Each row of a before or after table is a point. One or more steps were done to the points. Then noise was added and the rows were shuffled. The steps act on columns, c1 being the first. Name the steps. A step turns or swaps two columns, mirrors them in a line or flattens them onto one, adds a multiple of one to another, or multiplies or shifts one. Angles are multiples of 10 degrees, from the lower column toward the higher: turns from -170 to 170, lines from 10 to 170 but not 90. Use the fewest steps. Two steps may share a column if one is a turn and the other turns, adds or multiplies; they go together, in the order done. Otherwise the lowest column goes first.

Before, 9 rows:
[[ 2.5  5.8]
 [-2.5  0.9]
 [-3.1  3.7]
 [ 3.3 -3.3]
 [ 0.4  0.0]
 [ 3.1  2.7]
 [-4.1 -2.7]
 [ 3.2 -0.8]
 [ 0.9  4.9]]
After, 9 rows:
[[-4.8 -0.6]
 [ 0.0  0.6]
 [-2.2 -1.7]
 [ 2.1  2.3]
 [-4.1  3.4]
 [-4.0  5.1]
 [-0.8  3.9]
 [ 4.5  0.8]
 [ 0.5 -4.6]]
Steps: turn c1 and c2 by 60 degrees

Before, 9 rows:
[[-0.5  3.1  0.5 -1.0  2.4  3.3 -0.1  0.9]
 [ 1.2  2.8  1.9  6.0 -5.7  1.3 13.8  2.1]
 [-0.7  3.3 -0.2 -0.1 -1.8  0.7 -3.0  2.9]
 [ 1.3 -0.2 -1.8  2.1  1.0 -1.9 -0.5  1.5]
 [ 3.3  3.9  0.1  0.1 -1.0  3.2 -2.2 -2.6]
 [ 2.6  5.3  1.4  3.2  1.3 -9.4  1.2  0.6]
 [ 1.8  0.7  3.5  1.3  1.0  0.1 -2.7  2.6]
 [ 1.8  4.6 -0.5  3.7  1.7  1.7 -2.6  1.9]
 [ 3.8  2.6 -0.5 -1.0  0.1  2.7 -0.2  4.2]]
After (9 x 8):
[[  1.5  -0.2  -0.9   3.3  -1.9   2.8   2.7  -0.7]
 [ -0.8   3.4   0.0   4.5   1.5   1.9   3.0  -2.1]
 [ -2.5   0.3  -0.3   4.0  -1.0  -2.7   3.1  -3.1]
 [ -0.6   1.3   4.0   0.7   1.0   2.6   3.0  -0.3]
 [  0.4  -1.0   1.3   3.1   2.2   0.9  -0.1  -3.4]
 [ -5.8   6.2   0.2   3.0  -5.8   2.1 -12.6  -1.4]
 [ -2.7   3.3   1.7   5.3   1.4   0.6  -0.2   9.6]
 [ -1.0   2.1  -1.6  -0.2   0.9   1.5   1.0   1.9]
 [ -3.5  -1.1  -0.4   2.7   0.2   4.4   1.6  -2.9]]
Steps: turn c1 and c7 by 160 degrees; swap c2 and c4; add 0.3 times c5 to c3; turn c6 and c8 by -90 degrees

Before (10 x 12):
[[ 5.6  2.3  1.7 -0.6  3.7 -3.4 -1.6  3.6  7.1 -1.5  2.2  2.4]
 [ 1.9 -0.9 -0.6 -1.2 -0.5 -6.6  1.1 -4.0  1.2 -4.7  2.1 -4.2]
 [ 2.4  2.6  6.0  1.6 -0.9 -0.1 -0.9  1.0 -6.7  0.4 -0.5  2.7]
 [-0.2  2.0 -0.1 -1.7 -1.3 -3.2 -4.2 -0.4 -0.8 -2.9 -0.9 -5.3]
 [ 6.4 -0.2 -1.0 -0.2  6.1 -3.5 -1.3  3.7  1.0  2.7  1.7 -0.9]
 [-0.3 -5.4  4.5  1.3 -3.4 -0.2 -2.5 -0.5 -4.9  0.0  1.1  0.1]
 [ 5.7 -2.0 -1.8 -2.8  1.1 -5.1  3.5  4.0  4.3  0.3 -3.9 -0.7]
 [-3.6 -0.3  5.2  3.0  2.1  3.8 -2.9 -4.4 -6.1  1.0 -0.9  1.9]
 [-1.7  0.6  4.1 -1.9 -2.1 -2.0 -0.2 -0.4 -3.4  4.0  0.8 -1.2]
 [-2.8  1.5 -5.1  3.5 -3.5 -6.1 -0.5 -2.7  1.1 -4.1  0.5  1.7]]
After, 10 rows:
[[-1.7  0.8  3.3 -1.5  1.7  2.0 -3.0 -0.8  3.7  1.4 -1.2 -2.4]
 [ 5.4 -2.0  0.4 -4.0 -0.1  4.0  3.8 -3.9 -4.5  2.1 -1.7 -2.0]
 [ 5.4  2.3  0.3 -5.1 -2.5  2.5 -2.5 -2.9 -7.7 -1.8  1.8  1.3]
 [-2.8  1.8 -4.1  4.2  4.3  6.5  3.0 -0.4 -0.4 -2.7  2.3  3.7]
 [-3.5 -0.7  2.2  2.6 -2.9 -2.4 -5.5  4.2  5.6  1.3 -0.9  3.3]
 [-0.1 -5.6  1.7  1.9  2.3  0.5 -4.9  0.2  5.5 -0.2  0.3  1.3]
 [ 2.6  3.2  3.8 -1.5 -0.2 -0.1 -4.6  0.1  7.2  0.7 -0.2  3.1]
 [ 2.0 -0.8  0.0  4.3  0.7  8.0  1.4  2.3 -0.8 -3.6  3.1 -4.3]
 [ 6.4 -0.2 -1.2  1.4 -5.5  3.0 -0.2 -2.9 -2.2  0.4 -0.7 -1.2]
 [-0.7  2.1 -2.6  5.6  1.4  2.8 -3.0 -0.7  1.1 -1.5  1.2 -5.2]]
Steps: add -0.3 times c1 to c8; turn c6 and c8 by 160 degrees; turn c3 and c7 by -40 degrees; turn c4 and c12 by 40 degrees; multiply c4 by 2.5; turn c5 and c9 by -170 degrees; flatten c10 and c11 onto the line at 140 degrees

Before, 12 rows:
[[ -2.8   1.6  -1.4   5.8   1.7   0.4  -4.2  -2.2   0.7  -0.1  -4.9   2.8
    2.4   1.2  -0.2  -2.8   0.4  -2.6  -3.1   0.1]
 [ -3.4   1.1   0.2  -2.1   3.0  -2.1  -1.1  -1.4  -1.3   0.0  -2.5   3.7
   -1.5 -12.7   1.2   2.4  -5.0   0.8  -1.7  -1.4]
 [ -3.8   1.4  -1.6  -1.2   2.4  -1.1   2.5  -1.0  -1.9   0.6  -4.3   1.4
   -1.4  -1.3   1.1  -4.2  -0.3  -0.3  -3.4   1.1]
 [ -1.4   0.7  -0.5  -3.3  -1.7   4.5   2.1  -0.4   1.3  -0.2  -0.2   3.8
   -0.9   2.7  -0.2   2.5  -4.8   1.3  -3.9  -1.3]
 [ -1.3  -0.6  -0.9   5.1  -0.2  -0.3   1.8   2.7   0.3   1.8  -2.2   3.7
    1.5   0.1  -2.9  -1.4  -1.5  -3.3  -2.2  -0.2]
 [  1.6   0.5   5.5  -0.9   2.6   4.1   1.6   4.6  -2.0  -1.4   5.4   0.0
   -0.4  -3.2   1.5  -1.9  -0.9   1.4  -2.5  -1.0]
 [  0.1  -3.7  -1.5   0.7  -6.5  -2.2   3.1  -1.4  -1.3  -1.0  -3.6   1.5
    2.0   2.1   1.4  -5.7  -0.4   2.2  -1.7   2.5]
 [  0.8   1.4   2.3  -2.3  -0.4  -1.8   1.5  -2.3   1.1   1.8  -4.1   2.4
   -1.3   2.4  -2.2  -1.4  -1.2   0.9  -3.9  -2.4]
 [  3.5  -0.1  -0.3  -3.4   2.4   2.4   0.6  -1.7  17.1  -0.7   3.1   1.8
   -0.7  -1.2   0.0   2.2  -1.5  -7.3  -3.7  -3.2]
 [  1.2   1.0  -0.2  -4.3  -0.1  -0.7  -1.4   2.5  -1.9   3.4   0.3  -3.5
   -1.8   1.6  -1.5   2.1  -4.5   1.1   4.3  -3.4]
 [ -1.8  -4.2   4.4  -4.5   3.5   0.8   3.3   7.5   3.0  -0.8  -4.6   3.6
   -0.1   1.3   1.4   1.7  -0.3   1.8  -2.0  -1.2]
 [ -0.2   0.4   2.4   0.0   2.1   3.5   0.6  11.3  -1.4   2.9  -1.3   0.8
   10.5  -1.2  -4.8   0.1  -3.6   0.1   3.1  -0.4]]
After (12 x 20):
[[ -2.4  -3.9  -1.4   0.9  -5.2  -4.8   3.4  -1.3  -1.4  -3.7   1.6   0.7
    2.4   1.7  -0.9  -5.6  -0.7  -2.5  -3.5  -1.0]
 [  1.6   1.5   0.0  -2.4  -1.5   0.7   0.0  -2.5   0.9   3.8   0.5  -2.7
   -1.3   2.3  -2.8  -1.3  -1.1  -2.1  -5.5   1.7]
 [  0.7   0.0  -3.2  -3.4   3.3   0.9   0.4  -1.5  17.3   0.1  -5.0  -2.2
   -0.8  -1.2  -0.5   2.5  -1.6   6.7  -1.0   4.4]
 [  1.9  -4.1   0.7  -4.3   2.8   2.6   3.1   7.3   2.4  -0.8   2.4  -5.2
   -0.3   1.0  -1.0   1.9  -0.2  -3.1  -4.4  -1.1]
 [  1.2   1.7  -4.1   5.5   1.3   1.3  -3.6  -2.2   0.7  -3.7   1.7  -1.1
    2.5   1.3   2.4  -2.5   0.5   1.5  -5.5  -2.4]
 [  1.1   1.1  -2.5  -1.4   0.1   2.7   2.5  -1.0  -1.8   2.6   0.9   0.2
   -1.5  -1.3  -0.8  -3.9  -0.5  -0.1  -5.4  -4.0]
 [  2.7   1.2  -2.7  -2.2  -0.2   3.4   0.1  -1.5  -1.9   2.2   1.1  -2.2
   -1.2 -13.0   1.8   2.3  -4.9  -1.6  -3.0  -2.3]
 [  0.8  -0.3  -3.8   4.9  -0.4  -0.2  -0.3   2.7   0.2  -0.2   0.0  -2.3
    1.6   0.1  -3.5  -1.2  -1.2   2.0  -3.0  -1.1]
 [  0.8   0.4   0.6   0.3   4.1  -0.1  -2.6  11.3  -1.6 -12.7   2.8  -2.1
   10.4  -1.2  -4.1   0.3  -3.8  -0.1   1.3   0.0]
 [  0.1   0.7   4.3  -0.6   5.0   0.0   2.3   4.9  -1.8  -0.9  -6.2  -3.5
   -0.5  -3.2   0.0  -2.2  -0.9  -1.5   1.5   1.5]
 [  1.8   0.8  -2.5  -3.4   2.9  -3.4   1.4  -0.6   1.4   1.2  -2.2  -1.7
   -0.6   2.6  -1.4   2.5  -5.0  -2.5  -2.8  -0.4]
 [  2.3   1.0   2.5  -4.8  -0.4   0.3  -2.2   2.4  -2.0   6.3   2.6   2.2
   -1.9   1.6  -0.3   1.8  -4.5   0.1   3.2   3.1]]
Steps: turn c1 and c20 by 120 degrees; turn c12 and c18 by -160 degrees; turn c3 and c12 by -50 degrees; mirror c5 and c6 in the line at 30 degrees; turn c7 and c15 by -40 degrees; add -1.5 times c13 to c10; mirror c11 and c19 in the line at 70 degrees

Before:
[[-2.7  1.0  0.2 -1.2  5.0  0.0  0.8  1.4  2.4 -1.6 -3.0 -0.1  1.2  1.0
   3.2  0.4  0.4  4.2 -1.8 -0.6  0.0 -1.7  4.7  3.2 -2.2  5.7  4.3  3.8
   0.6 -1.5 -1.3 -1.7  1.8  0.7  3.4  1.7 -4.0 -1.7  1.6 -0.1 -2.8  0.8
  -4.0  2.6 -7.5 -1.1  1.9 -5.6]
 [-1.8 -0.5 -0.7  0.5  3.8  0.3  3.4  0.0 -0.2 -5.2  2.2 -5.7  1.2  0.5
   2.8  5.4  5.5  2.8 -4.1 -0.7 -3.9 -2.7  0.5  5.4  0.7  1.3  2.0  1.3
   3.3 -0.9 -1.8 -2.9  5.1  3.3  2.0  0.2 -6.9 -0.4  2.1  1.2 -1.9  2.2
  -2.5  5.7 -0.5  3.2 -0.1 -6.4]
 [-1.2 -3.0  1.3  0.0  1.3  1.4  2.5 -1.7  1.3 -4.3  0.7  2.3  1.7  1.2
   2.0  6.5  1.7  5.8 -2.3 -2.7 -0.8  0.0  2.9  4.5  0.4  0.0  3.1  0.9
  -1.7  2.2  1.1 -1.5  2.8  2.7  2.6  1.3 -3.1 -6.8 -3.1  2.5  1.7  3.2
  -2.3  4.7 -3.9  0.5  0.2 -1.3]
 [ 1.3 -2.9  3.2 -0.4  4.5  3.5  2.0  0.7  3.7 -3.0 -0.1 -1.0  0.9  0.8
   2.8  0.7  1.9  0.8  1.0 -3.4 -2.8 -1.7 -1.0  4.2  4.0  5.7  3.9 -0.2
   2.2 -2.1  4.8 -3.6  3.7  2.3  3.4 -0.3 -5.6 -5.1  2.8  0.9  0.3 -1.9
  -2.5  4.8 -4.2  3.2  4.7 -2.1]
 [ 0.1 -1.3  0.8  3.2  6.5  2.1  5.8 -0.5  2.3 -4.0 -1.5 -1.3  4.1  0.8
   2.4  6.1  7.4  1.4 -3.3 -2.3  1.5  0.0  0.4  2.0  2.5  3.1  3.3  3.5
  -2.3 -2.7  1.0 -3.4  2.7  3.1  2.4  5.2 -4.8 -0.2 -2.2 -0.2 -3.2 -1.1
  -2.2  0.3 -4.7  3.1  1.1 -1.3]
 [ 2.3 -2.3  2.8  2.6 -4.7 -0.3  0.5  2.9  0.2  4.7  0.6 -0.1 -3.6 -0.8
  -4.2 -2.3 -2.9 -2.2  5.7  5.7  5.9  1.7 -1.1 -1.8  0.0 -2.9 -2.4  0.3
  -7.3  0.3  0.2  2.9  0.4 -3.1 -2.5 -3.4  4.8  3.3 -0.3  0.1 -3.7  5.3
   1.6 -1.5  1.3  1.2 -5.1 -0.8]
 [-0.3 -1.4  2.0  1.9 -7.1  2.0  3.5  3.7 -2.4  3.9  1.0 -0.5 -1.4 -5.2
  -1.6  0.2 -1.2 -8.2 -1.4  3.3  5.1 -0.9  2.2 -2.4  0.4 -1.2 -2.4  0.9
  -0.2  3.5  2.3  1.9 -0.7 -3.5  0.4  0.4  9.6  1.9  1.4  2.0 -2.8  5.4
   6.3 -1.8 -0.5 -2.6 -5.1  0.6]
 [-0.7 -2.7  5.1  4.0 -5.8 -1.1  0.4  5.0 -0.7  6.8  1.7 -1.3  1.0 -1.7
  -1.0  0.5 -1.9 -4.1  3.2  1.5  4.8  1.7  2.7  1.3  4.7 -2.2 -0.3  3.8
  -3.6  2.6  2.0  0.8 -1.0 -5.6 -3.5 -0.4  5.6  3.7 -1.4  0.3 -4.8  0.5
  -1.4  5.3  1.6 -5.5 -3.0 -1.0]
 [-1.0  0.5  4.5  1.5 -2.0 -0.4  1.2  5.6 -0.7  5.0 -0.3  3.2 -5.2  1.6
  -3.0 -2.1  2.1 -4.2  1.5  2.9  2.1  5.0 -1.8 -1.6  1.7 -0.7 -3.0  0.6
  -2.9  6.8  2.0  1.2 -0.5 -6.6 -2.7  1.2  7.2  4.0 -0.6 -0.1 -1.6  4.7
   4.5 -0.7  4.8 -5.8 -4.1 -1.3]
 [-2.2 -0.4  2.9  1.8 -1.4  2.8  4.9  1.6  7.0 -2.6  0.4 -3.2 -0.3  0.4
   4.0  2.4  3.8  3.8 -4.2 -2.6 -4.0 -0.9  0.3 -0.1  0.9  2.1  2.7  3.2
   1.7  1.3 -0.7 -1.2 -0.9  2.3  5.3  1.0 -7.2  1.2 -2.5  0.9  1.4 -0.2
  -4.2  3.0 -5.7  3.8 -0.5 -1.7]
 [ 2.5  0.5  5.0  0.3 -4.4 -0.5 -1.7  1.1 -2.0  2.9 -2.8 -2.1 -1.4 -4.1
  -1.0  0.5 -4.3 -3.7  1.7  4.9  0.3  2.6 -3.7  1.4  0.7 -1.6  0.8  4.5
  -2.3  4.9  1.4 -0.2 -1.8 -3.6 -0.7  3.2  8.1  2.1 -0.9 -2.7 -3.8  3.3
   0.6 -0.7  3.2 -1.3 -5.6  1.9]]
After, 11 rows:
[[  0.1  -3.1   0.8   3.3   6.4   2.0   5.7  -0.1  -2.3  -3.9  -1.5  -1.4
    4.2   1.1   2.4   6.2   5.9   1.5  -3.2  -2.2   1.5   0.0   0.5   2.0
    2.4   5.4   3.3   3.6  -2.4  -2.7   1.0  -3.3   2.8   3.1   2.4   6.9
   -4.9  -0.3  -2.3  -0.3   1.7  -0.9  -2.3   0.4   0.3   3.0   1.0  -1.4]
 [ -0.4  -2.9   2.0   2.0  -7.1   2.2   3.5  -3.9   2.5   3.8   1.0  -0.4
   -1.5  -3.9  -1.5   0.2  -0.9  -8.2  -1.4   3.4   5.1  -0.8   2.1  -2.5
    0.5  -1.4  -2.4   0.9  -0.1   3.5   2.3   1.9  -0.8  -3.6   0.2   0.5
    9.5   3.1   1.3   2.0  -0.1   5.4   6.2  -1.7   3.4  -2.5  -5.1   0.5]
 [ -1.7  -1.5  -0.7   0.4   3.9   0.1   3.5  -0.4   0.2  -5.2   2.0  -5.6
    1.4   0.1   2.8   5.4   4.8   2.8  -4.1  -0.6  -3.9  -2.8   0.5   5.4
    0.8   3.1   2.0   1.3   3.2  -0.8  -1.8  -3.0   5.1   3.3   1.9   0.5
   -7.0  -0.8   2.0   1.1   1.0   2.1  -2.5   5.7  -0.3   3.3  -0.1  -6.4]
 [ -2.7  -1.0   0.2  -1.1   5.1   0.0   0.9  -2.2  -2.5  -1.6  -3.0  -0.1
    1.2  -1.5   3.4   0.4  -1.5   4.1  -1.8  -0.6  -0.1  -1.7   4.7   3.1
   -2.0   5.6   4.4   4.0   0.6  -1.3  -1.4  -1.8   1.8   0.8   3.2   6.8
   -4.1  -2.6   1.4  -0.1   2.1   0.9  -3.9   2.6  -3.4  -1.0   2.0  -5.6]
 [ -0.7  -5.0   5.1   4.0  -5.9  -1.1   0.4  -5.3   0.7   6.9   1.7  -1.3
    0.9  -0.7  -1.1   0.5  -0.9  -4.2   3.1   1.6   4.9   1.7   2.8   1.5
    4.8  -2.7  -0.3   3.8  -3.6   2.6   2.0   0.9  -1.0  -5.7  -3.6  -1.5
    5.6   5.9  -1.4   0.3   0.0   0.5  -1.3   5.2   1.5  -5.3  -2.9  -1.0]
 [ -1.1  -1.1   1.4   0.2   1.4   1.4   2.5   2.7  -1.2  -4.1   0.7   2.1
    1.7   0.0   2.0   6.5   1.4   5.8  -2.3  -2.7  -0.8   0.0   2.9   4.4
    0.4   0.6   3.0   0.7  -1.6   2.1   1.1  -1.6   2.8   2.7   2.6   3.9
   -3.1 -10.9  -3.0   2.3  -2.5   3.2  -2.3   4.9  -1.9   0.5   0.3  -1.4]
 [ -1.0  -0.7   4.5   1.5  -1.9  -0.3   1.1  -5.8   0.7   5.0  -0.3   3.2
   -5.1   3.8  -3.0  -2.1   2.2  -4.2   1.5   3.1   2.0   5.0  -1.8  -1.7
    1.6   0.2  -3.0   0.7  -2.8   6.7   2.0   1.2  -0.5  -6.5  -2.8  -2.9
    7.1   6.5  -0.5  -0.2  -0.5   4.8   4.4  -0.7   2.1  -5.8  -4.1  -1.2]
 [ -2.1   0.6   2.9   1.7  -1.6   3.0   4.9  -1.1  -6.8  -2.7   0.3  -3.2
   -0.3  -1.5   4.1   2.4   2.9   3.9  -4.2  -2.6  -3.9  -0.9   0.3  -0.4
    1.2   3.2   2.6   3.3   1.7   1.3  -0.6  -1.2  -0.7   2.3   5.4   5.0
   -7.2   1.8  -2.5   1.0  -1.9  -0.2  -4.1   3.0  -2.5   3.8  -0.3  -1.6]
 [  2.3  -4.2   2.8   2.5  -4.6  -0.2   0.5  -3.2  -0.2   4.7   0.5  -0.1
   -3.6  -1.7  -4.1  -2.2  -1.7  -2.3   5.6   5.6   5.9   1.7  -1.1  -1.7
    0.0  -3.6  -2.4   0.2  -7.3   0.1   0.2   2.9   0.3  -3.3  -2.5  -3.2
    4.9   5.4  -0.3   0.0   0.2   5.2   1.7  -1.3  -0.9   1.2  -5.0  -0.8]
 [  2.6  -2.2   4.9   0.3  -4.4  -0.6  -1.8  -2.1   1.8   2.9  -2.7  -2.1
   -1.4  -0.4  -1.1   0.6  -3.4  -3.7   1.6   5.0   0.3   2.7  -3.7   1.5
    0.6  -2.9   0.9   4.4  -2.3   4.9   1.5   0.0  -1.9  -3.7  -0.8  -0.2
    8.1   3.4  -1.0  -2.8   2.8   3.2   0.5  -0.7   6.1  -1.3  -5.5   1.8]
 [  1.2  -2.1   3.2  -0.3   4.4   3.5   2.1   0.1  -3.6  -3.0  -0.1  -1.0
    0.9  -1.3   2.8   0.7  -0.1   0.9   1.0  -3.5  -2.8  -1.8  -1.0   4.3
    4.1   5.9   4.0  -0.4   2.3  -1.9   4.8  -3.5   3.7   2.3   3.4   2.9
   -5.6  -8.2   2.8   0.9  -2.2  -1.8  -2.6   4.7  -2.8   3.2   4.6  -2.3]]
Steps: turn c2 and c41 by -40 degrees; turn c8 and c41 by -160 degrees; multiply c9 by -1; turn c36 and c45 by 50 degrees; turn c14 and c45 by -40 degrees; turn c17 and c26 by 20 degrees; multiply c38 by 1.6
